Each row of a before or after table is a point. One or more steps were done to the points. Then noise was added and the rows were shuffled. The steps act on how far a point lies along the listed directions, d1 being the first. Name the steps. A step turns or swaps two directions, mirrors them in a line or flattens them onto one, adds a multiple of one to another, or multiplies one. Angles are multiples of 10 degrees, from the lower direction toward the higher: turns from -170 to 170, lines from 10 to 170 but not 90. Use the fewest steps. Two steps may share a direction if one is a turn and the other turns, adds or multiplies; they go together, in the order done. Otherwise the lowest direction goes first.
(in the rows, 128 means zero)

Directions:
(1): [95 99]
(2): [ 99 161]
Before, 12 rows:
[[161 122]
 [106  92]
 [165 122]
 [136 148]
 [127 177]
 [ 83 117]
 [111  77]
 [107 181]
 [113  72]
 [159 118]
 [ 87 104]
 [145 118]]
After (12 x 2):
[[164 132]
 [116 187]
 [166 127]
 [160 134]
 [ 91 161]
 [115 180]
 [109 165]
 [142 134]
 [ 98  79]
 [133 109]
 [ 85 144]
 [122  73]]
Steps: swap d1 and d2

Directions:
(1): [126 164  94 170 141 122 142  74]
(2): [113 144 156  84 120 155 179  97]
Before:
[[109 198 110 158 139 134 177  19]
 [104 126 164  93 122 156 149 139]
 [127 147 114 158 129 131  80 121]
 [137  67 147 102 117 119  92 193]
 [137 164  81 176 149 130 136 109]
 [133 104 109 157 135 133  96 150]
 [133  82 163  87 116 129 103 197]
 [152 140  97 193 155  98  98 149]
 [132 148 140 105 139 151 147 109]
 [127 138 144 116 122 145 135 111]
 [152 103 155 108 114 112 104 182]
 [133  99 110 165 133 111  57 183]]
After:
[[126  96 141 113 120 151 114 162]
 [136 156 112 141 147 141 132 100]
 [158 111 124 151 127  94  88 168]
 [101 185 158  96 123 160 202  35]
 [143  80 107 153 128  99  68 179]
 [145  97 104 173 135  95  65 176]
 [114 147  97 183 143 122 112 116]
 [123 139 148  81 126 165 177 136]
 [129 145 126 142 129 135 123 105]
 [126  84 159  99 117 136  85 201]
 [118 132 159  96 114 160 107 138]
 [135 114 183  80 124 143 147 181]]
Steps: swap d1 and d2

Directions:
(1): [ 97 118  90 130  79 118 110 197 153 137 109 127]
(2): [103 130 124 145  81 138 146  94 114  55  99 143]
(3): [161 149 105 104  69 168 164 116 113 164 154 133]
Before:
[[ 73 118 138 147 142 103 114  99 117  39  67 138]
 [114 123 156 149 128 120 142  79 108  58 100 130]
 [133 132 110 133 129 131 136 130 134 108 119 115]
 [172 143  74 109  97 127 132 163 139 188 145 127]
 [135 114 138 133 181 120 101 189 157 184 145 119]
 [100 142 128 153 148  92 135 122 118  98 118 123]
 [133 140  98 132 125 140 126 151 139 174 139 113]
 [145 104 134  84 125 123 110 201 165 210 152 120]
 [181 151  95  96 104 164 158 132 119 215 166 132]
 [105 123  87 153  79  92  81 215 168 155 106 143]
 [109 135 115 126 116 146 130  84 125  69 123 157]
 [ 87 127 134 153  92 140 138  79 120  23  66 137]
 [148 122  86  91  67 169 147 156 137 175 158 123]]
After:
[[124 143 141 168  93 125 129  62 110  45  99 165]
 [142 145  85 139  59 130 153 116 119  97 112 147]
 [125 144  82 121  43 152 149 145 124 141 122 148]
 [121 146 133 147 162  96 133 124 124 128 145 115]
 [134 118 109 112  75 171 158  97 124 109 145 142]
 [150 134 130 103 185 147 111 105 137 160 164 142]
 [136 132 157 121 219 101 112  99 116 141 132 124]
 [165 135 179 110 232 139 123  80 119 165 153 114]
 [145 132 116 137 153 132 136 125 133 119 130 105]
 [ 90 115 131 121  33 148 141 136 143  62  93 154]
 [156 123 162 119 192 110 117 124 126 177 147 111]
 [ 89 110 117 161  76 129 127 170 143  74  99 148]
 [108 134  92 149  99 144 138 122 129 104 110 130]]
Steps: turn d1 and d2 by 120 degrees; multiply d3 by 0.7

Directions:
(1): [137 126 188 120  88  90 125 149 151 187 124 118  81 130 181 155  90 121
 127 138]
(2): [108 118  90 114  70  97 136 167  95 164 139 170 136 121  93 104 122 156
  67 123]
(3): [110 120 101 140 126 141 113 165 135 163  81 133 131 174 131  74 111 155
 206 140]
(4): [159 113 104 136 142 180 148 168 147 133  90 159  56 112 130 119 159  83
 100 128]
Before (14 x 20):
[[135 119 116 124 119 126 128 140 127 131 124 136 133 137 125 117 133 122
  123 125]
 [124 127 124 130 111 122 124 147 132 150 117 127 123 140 135 125 102 148
  141 138]
 [131 127 127 125 128 124 130 133 134 127 123 137 120 115 119 141 145 110
  120 120]
 [123 126 131 126 122 121 130 156 140 152 114 145 115 147 130 107 121 126
  148 141]
 [144 133 148 122 111 119 140 140 134 145 129 133 117 121 145 136 128 123
  102 137]
 [128 132 132 127 125 128 119 129 124 133 127 115 131 131 135 126 127 135
  144 139]
 [136 132 120 133 121 122 138 137 128 131 136 133 109 119 130 126 130 125
  110 124]
 [127 136 113 124 120 129 117 143 117 125 125 137 131 124 129 126 134 127
  126 123]
 [121 129 126 131 129 129 124 132 139 131 128 127 136 132 129 122 127 131
  145 133]
 [136 126 129 128 117 127 133 133 121 130 129 137 117 118 129 131 122 120
  119 132]
 [139 133 134 127 129 130 128 127 112 120 131 126 126 122 132 137 131 122
  112 133]
 [137 129 142 131 136 128 122 114 139 122 122 128 110 123 143 146 125 111
  134 131]
 [ 87 160 178 113  99  42 112  77 104 141 201  85 226 131 125 144  75 184
  150 137]
 [130 119 126 123 129 126 134 125 125 137 136 128 125 121 119 133 134 124
  116 121]]
After:
[[123 128 133 128 126 119 124 124 137 125 139 122 140 129 133 131 127 131
  137 131]
 [133 126 140 132 125 125 119 129 140 140 114 135 104 130 144 138 120 115
  136 135]
 [134 132 107 135 128 128 135 141 127 132 122 137 116 131 125 109 127 134
  122 128]
 [121 133 126 123 107 111 127 128 120 133 140 125 145 132 122 134 104 150
  116 136]
 [126 124 118 127 130 130 125 142 134 136 110 138 124 127 117 127 142 119
  141 122]
 [130 119 115 121 120 122 124 133 124 127 127 134 144 144 126 118 133 131
  131 122]
 [130 124 121 129 117 131 131 138 118 131 123 138 122 123 124 122 122 126
  127 133]
 [130 117 119 125 133 138 137 133 129 141 127 129 120 125 119 122 138 124
  127 124]
 [110 137 138 122 116  99 125 134 127 143 138 137 150 146 121 118 113 143
  141 135]
 [140 129 128 132 128 138 129 141 117 125 120 132 116 130 131 127 135 120
  124 135]
 [128 140 116 126 126 129 116 137 116 120 127 135 136 124 126 123 135 130
  134 124]
 [146 148 167 109 121  99 157  84 113 100 213 126 132  52 114 193 143  92
   11 120]
 [135 130 125 125 109 128 141 152 129 152 120 144 120 131 131 116 131 133
  107 132]
 [128 133 138 126 119 124 122 121 121 134 141 111 133 122 133 133 128 132
  124 134]]
Steps: turn d1 and d2 by 40 degrees; turn d3 and d4 by -80 degrees

Directions:
(1): [102 110 117 115 138 135 128  65  91 106 165 162 136  97 106 108 117 125
  99 122  64 110 160 121  97 111 100  76 151  93 141 170 146 133 181 158
 161 124 150 136 149 138 204 235 157 151 118 107  72 100 142 125 122 113
 133 143 146 135  96  90 140 125 105 126]
(2): [123  77 137  93 184 126 102 103 117 133 182 126 127 160 114 101 145 100
 123 113  73 127 121 120  92 159 150 163  97  86 101  96  73 111 109 145
 175 109  89 131  91  45 108 111 135 114 103 112 122 111  55 167 153 116
 163 100 102 139 103 149  87  81 121 119]
Before, 10 rows:
[[119 106 123 111 138 126 111 118 117 125 146 128 144 120 122 119 132 121
  123 126 101 121 122 118 127 129 135 138 137 115 104 126 113 113 132 135
  145 126 122 143 130 104 127 140 128 109 116 128 126 115 107 137 130 124
  137 107 129 129 122 128 110 107 125 119]
 [157 167 126 153 103 113 124 198 172 159  63  82 122 154 166 159 143 155
  152 132 213 153  93 139 177 142 154 180 117 184 120 102 141 138  76  81
   70 136 113 111 122 161  52   7  98 106 141 154 203 157 134 135 123 159
  102 117 124 116 165 176 121 142 165 137]
 [138 113 118 109 150 121 116 116 120 124 150 140 124 128 131 110 135 119
  138 104 100 131 130 136 116 140 138 141 124 107 120 116 105 122 143 136
  137 133 114 145 117  91 134 146 130 141 121 114 117 111 109 132 126 134
  124 117 132 136 116 129 106 111 121 126]
 [104  99 125 115 163 124 112  82 112 105 179 148 144 130 110 113 133 117
  120 103  77 117 144 124 101 139 118 113 113  89 111 137 112 134 155 142
  158 117 126 126 125 102 155 173 145 131 112 111  98 107 108 137 138 123
  144 107 132 146 104 125 117 110 109 119]
 [113 124 110 131 126 129 134 123 116 120 127 140 131 112 113 120 126 127
  130 135 115 111 128 128 114 127 111 102 116 118 133 131 140 125 160 145
  120 128 144 125 140 144 145 154 145 129 127 130 104 126 143 123 132 122
  118 129 137 120 116 111 131 124 129 133]
 [111 101 138 105 150 139 110  98 115 125 171 124 123 135 126 116 133 126
  124 128  84 137 131 122 102 133 125 134 120 100 113 120 109 110 144 141
  155 127 110 122 126 102 148 144 136 132 107 105 114 104 109 143 128 120
  146 112 121 130 108 120 119  96 113 108]
 [152 167 146 142  93 122 152 200 174 142  87 110 130 149 151 140 110 150
  166 138 197 146 104 126 179 136 150 161 112 179 117 107 128 121  78  92
   84 144 117 127 122 158  68  26 119  99 157 154 181 152 141 111 130 143
  115 120 134 114 173 153 133 148 148 115]
 [128 148 139 164 117 125 133 204 161 148  76 106 123 156 149 157 132 149
  143 134 201 152 101 135 166 119 126 153 120 172 126 111 131 131  91  84
   90 125 135 125 132 156  71  49 106 126 138 134 176 153 156 111 138 144
  113 129 141 103 170 150 148 147 150 141]
 [138 134 130 150 115 140 150 128 136 142  97 138 129 112 141 144 115 135
  125 145 156 119 127 120 139 119 118 112 132 147 122 145 149 126 134 122
  104 126 138 126 135 153 141 134 126 131 136 116 130 145 152 112 120 124
  109 138 131 118 148 120 144 157 129 130]
 [123 130 127 126 124 141 122 140 126 124 115 124 113 134 128 128 148 125
  135 133 135 148 114 141 140 134 142 152 118 126 124 121 116 117 116 125
  133  97 116 132 119 105  97 110 129 128 127 125 138 149 120 140 134 135
  143 127 101 138 137 128 119 119 133 133]]
After:
[[127 145 117 142 115 127 140 161 135 131  98 122 130 122 126 127 132 135
  144 141 154 119 110 132 134 129 118 123 114 137 133 114 145 121 134 126
   97 130 139 119 134 149 113 106 128 120 131 139 130 139 143 115 129 131
  110 124 135 116 136 128 133 130 140 133]
 [114 126 123 123 132 143 119 115 112 115 132 142 118 125 118 114 148 125
  125 131 105 141 129 139 127 131 130 130 129 111 129 137 122 118 138 138
  150  93 125 135 126 105 130 154 140 140 121 114 113 134 120 142 132 124
  148 131 110 141 116 111 124 119 122 130]
 [118 159 115 155 103 121 138 126 130 105 112 138 143 105 130 146 119 145
  131 119 155 123 143 136 146 114 100  91 139 141 130 160 163 152 159 118
  101 137 159 122 156 183 154 161 130 135 141 135 119 134 181  98 113 137
  103 133 154 129 137 115 157 159 126 131]
 [118  68 128  85 200 123  86  86 113 142 189 120 132 165 118  95 157 105
  108 103  50 128 123 117  86 173 155 173  94  75  96 102  78 115 112 142
  183 101  76 124  89  44 117 107 142 109  94 105 128  96  38 190 155 125
  166  96 103 139  90 163  72  66 128 120]
 [111 140 134 133 104 143 132 118 124 122 130 120 125 106 138 141 122 151
  128 145 126 136 137 128 136 109 107 104 150 135 137 148 153 126 162 131
  118 143 146 120 157 176 165 159 133 144 127 115 120 117 167 111 104 131
  118 135 142 124 129 102 155 133 119 118]
 [101  71 144 109 191 128 103 130 125 139 169 126 131 174 117 107 152 108
  118 113  87 137 114 122 103 148 137 166  94  96 100  96  70 111 102 126
  167 101  99 133  99  54  97  99 132 121  99  99 127 115  73 161 170 122
  160 101 127 123 123 153 107  86 126 130]
 [116 132 117 124 112 124 123 118 118 123 130 135 144 100 127 127 123 129
  120 130 118 119 129 125 142 114 119 117 149 127 115 144 144 122 146 134
  129 133 143 142 148 141 149 156 125 120 125 131 124 120 147 120 119 132
  121 121 144 119 131 112 130 129 123 121]
 [120  82 148  80 173 124 119 112 128 125 194 137 134 165 110  89 123 111
  137 112  63 132 126 107 100 166 154 163  93  92  97 102  71 103 103 139
  181 114  86 136  90  55 105 101 156 102 117 114 119 107  54 161 154 110
  166  95 116 135 111 143  90  84 117 103]
 [145 117 138 137 141 138 139 137 140 151 110 126 125 136 142 134 125 117
  130 142 146 127 114 119 131 139 138 147 110 135 103 115 117 114 107 124
  121 119 111 126 107 108 104  92 119 116 131 117 143 145 109 130 132 121
  129 115 114 123 146 141 115 133 133 130]
 [137 142 109 127 122 124 135 120 120 118 126 145 125 106 140 119 123 133
  134 113 121 133 142 140 135 121 122 115 141 126 136 140 138 133 158 132
  114 139 139 144 142 139 154 171 132 152 135 121 115 117 154 110 109 140
  106 132 150 128 127 112 128 138 121 128]]
Steps: turn d1 and d2 by -110 degrees

Directions:
(1): [147 167 159 138 148 160 156 120  66 175 128  99 139 109 133 107  96 125
 131 102  52 154 171 169 102 119  80  94 136 102 109 146 164  82 134 140
 150 164 106  76  94 101 125 137 131  90 124 115 157 134 102 101 174 148
 150  80 185 125  99 153 156  66 122 102]
(2): [141 150 168 144 104  93 117 137 141 135 186 148 165 126 135 171 145 178
 121 134 173 138  87 102 139 185 141 131 113 150 114 138 137  59 152 127
 146  53 157 182  95 107 134 112 110  75 147 173 185 137  81 113 196 110
 105 131 129 121 108 142 125 103 135  92]
(3): [ 66 123  62  94 115 122 165 198 155 164 153 149 127 142 145 113 126 100
 113 160 126 164 147 122  57 179 128 159 123  95  67 149 114 169 109 158
 169 152  83 137 113 151 141 114  98  64 105 113 145 153 111 142 133 139
 140 145 119 116 169 123  87 133 165  88]
(4): [ 91  59 175 108  85 174  94 142 200 165  82 129 117  86 115 149 132 150
 152 142 133 133 131 139 141 156 102 105 146 123 129 133 203 120 100 125
 130 175 137 126 150 128 177 127  84 116 120 201 138 151 170 119 159 181
 112  94 130 134 133 147 119 167  92 157]
Before, 11 rows:
[[155 148 148 146 146 137 128 109  94 133 127 109 138 113 124 118 114 126
  132 111  99 133 134 152 132 104 114 113 126 124 137 120 142 108 129 123
  119 134 130 108 124 121 126 127 146 144 125 118 119 119 116 115 137 134
  131 109 152 133 111 143 143 108 108 134]
 [136 114 141 123 123 131  95 115 138 123 117 125 121 115 121 134 138 135
  134 137 144 120 127 122 159 116 125 121 139 139 147 112 129 132 124 121
  105 140 136 133 139 130 134 127 126 148 134 147 118 134 149 130 123 129
  129 127 117 131 124 132 128 140 125 150]
 [143 142 113 127 133 106 133 134 129 114 169 147 147 136 137 134 141 137
  130 136 151 127 117 107 123 139 158 142 116 144 123 130 102 121 127 127
  127  88 141 158 115 135 116 122 129 119 148 120 137 125  98 141 134 103
  116 153 127 124 125 117 131 119 146 113]
 [104  96  76 108 123 129 140 149 152 107 103 134 116 130 131 110 134 101
  125 132 130 114 140 123 104 119 136 139 122 120 124 125 109 179 111 126
  128 157 115 123 156 147 130 131 130 149 109 111 101 135 151 147  82 137
  140 142 106 123 150 113 117 161 143 144]
 [118 110 143 131 115 112 117 129 158 135 123 139 138 117 132 149 136 137
  136 134 158 122 115 112 140 145 129 136 120 131 128 129 145 117 124 126
  130 111 143 148 123 131 144 127 108 120 139 155 142 139 137 129 142 122
  114 135 124 128 131 137 125 140 120 131]
 [134 137 106 125 155 146 143 126  93 124 111 112 116 121 120 102 106 100
  117 118  79 122 150 146 106 100 113 131 131 111 131 133 116 162 119 131
  131 156  96  95 131 132 121 135 150 151 120  83 103 117 139 117  96 134
  144 121 135 126 135 126 130 124 126 138]
 [121 121 103 129 132 134 136 127 119 113 112 127 107 133 129  99 118  87
  137 127 119 124 138 132 122 101 136 132 122 122 138 126 110 156 109 120
  120 149 110 111 143 142 121 141 142 162 120 103 102 120 145 148  83 128
  128 139 122 133 140 109 129 143 132 140]
 [136 130 124 131 128 125 141 128 111 139 141 125 124 136 132 126 111 132
  126 128 130 119 120 135 131 133 117 126 116 121 123 138 126 113 125 134
  134 121 133 123 119 124 119 122 127 113 128 120 133 132 109 126 135 117
  137 129 130 134 129 138 120 121 136 114]
 [148 136 165 140 134 149 126 105 102 144 129 112 141 122 124 127 107 138
  123 117 107 135 138 133 141 119 115 101 137 121 133 136 153  80 130 128
  133 135 125 117  92 109 122 134 120 115 141 136 149 116 103 106 149 137
  126 101 156 125 102 146 146 100 110 115]
 [133 128 141 130 118 131 114 129 141 127 128 125 122 118 121 135 132 140
  134 124 141 128 126 118 134 127 126 125 124 135 128 130 134 125 117 125
  122 118 134 134 130 130 141 132 128 136 131 129 129 144 134 119 135 130
  124 126 128 124 122 141 122 127 129 129]
 [168 170 129 156 135  96 128  97  99 107 158 134 140 146 147 129 141 132
  119 112 142 109 113 110 144 107 155 141 114 150 149 119  90 113 150 118
  125  83 144 149 118 117  97 121 157 134 135 103 130 119 114 128 119  97
  124 141 114 126 122 122 143 107 140 124]]
After:
[[173 197  99 142 171  96 164 117  58 112 191 133 158 152 146 109 122 121
  118 115 111 134 135 121 107 111 151 140 110 135 117 136  77 109 144 134
  132  83 126 131  90 123  88 127 157 116 148  67 139 114  66 135 132  82
  138 150 153 122 108 117 153  73 165  84]
 [140 136 109 137 148 125 132 119 106 117 121 116 126 128 126 107 119 107
  127 123 113 127 134 140 124  98 130 130 125 123 136 115 114 149 122 123
  113 139 121 114 139 139 121 126 149 162 118  99  96 115 129 131  98 125
  133 131 132 131 131 128 127 130 118 141]
 [142 140 109 135 141 122 152 122  91 129 138 122 118 143 133 114 108 121
  123 122 123 115 126 139 128 116 119 129 115 120 128 136 110 124 129 135
  129 125 128 113 121 126 109 126 138 128 126  98 120 124 110 129 116 108
  142 133 131 134 129 131 126 119 140 116]
 [108  93 172 125 106 145 113 130 166 170 102 128 137  90 127 147 123 143
  147 131 128 134 135 133 135 151 100 114 131 121 122 139 191 101 114 131
  140 145 139 127 121 121 163 129  91 102 135 180 156 151 144 116 169 151
  115 102 148 128 123 153 133 130 102 134]
 [139 142  79 129 152 100 133 127 107  81 141 133 120 150 122 118 126 106
  105 130 138 106 112 112 124 107 159 161 118 137 142 122  65 180 131 123
  118  98 115 140 138 148 109 128 160 169 131  74  93 106 131 134  68  97
  130 166  96 124 148 106 111 146 146 137]
 [126 118 149 126 110 146 113 134 149 140 120 123 122 110 117 135 128 141
  141 126 132 135 130 126 129 132 116 118 127 130 123 133 150 123 111 127
  127 135 128 127 131 128 150 132 118 126 127 140 136 149 138 114 146 145
  125 115 135 125 122 148 123 129 122 130]
 [117 104 109 123 105 101 122 146 168  97 137 150 140 132 134 143 151 139
  125 135 177 109 104 100 127 151 153 143 112 145 127 125 111 133 129 118
  129  98 144 165 144 135 136 121 122 129 126 146 134 136 129 137 122 123
  118 150  98 121 134 119 116 152 142 130]
 [126 106 132 122 137 167 128 112 117 139  92 110 115 124 120 108 103 108
  125 125  99 127 158 140 134  99 116 108 145 110 137 128 146 133 112 132
  125 178 109 101 120 130 126 138 120 142 126 119 110 115 140 122 110 153
  134 109 144 129 125 134 137 135 109 140]
 [131 137 103 140 125  96 128 128 126  92 151 145 126 151 136 124 136 107
  128 133 165 119 104 104 132 123 165 149 109 143 136 125  81 140 128 114
  121  87 130 153 132 141 112 132 144 152 134 112 117 117 120 150  94 100
  115 165 103 129 138 101 122 141 145 124]
 [117  98 159 115 106 140  88 130 168 143 118 131 127 102 122 147 141 149
  136 146 148 131 124 123 156 144 117 114 143 136 135 118 159 117 116 125
  116 144 138 142 135 125 153 123 105 120 132 177 136 145 149 123 150 146
  124 116 120 130 126 143 120 144 118 144]
 [199 250  77 171 183  61 177  90  12  91 202 126 154 184 164  97 124 102
   93  94 112 118 129 112 111  82 164 158  99 140 134 122  25 117 177 131
  137  53 120 134  85 113  51 124 197 129 135  21 129 102  65 131 101  53
  150 162 127 117 115 110 153  50 179  82]]
Steps: turn d1 and d2 by -80 degrees; multiply d3 by 0.4; multiply d4 by 3
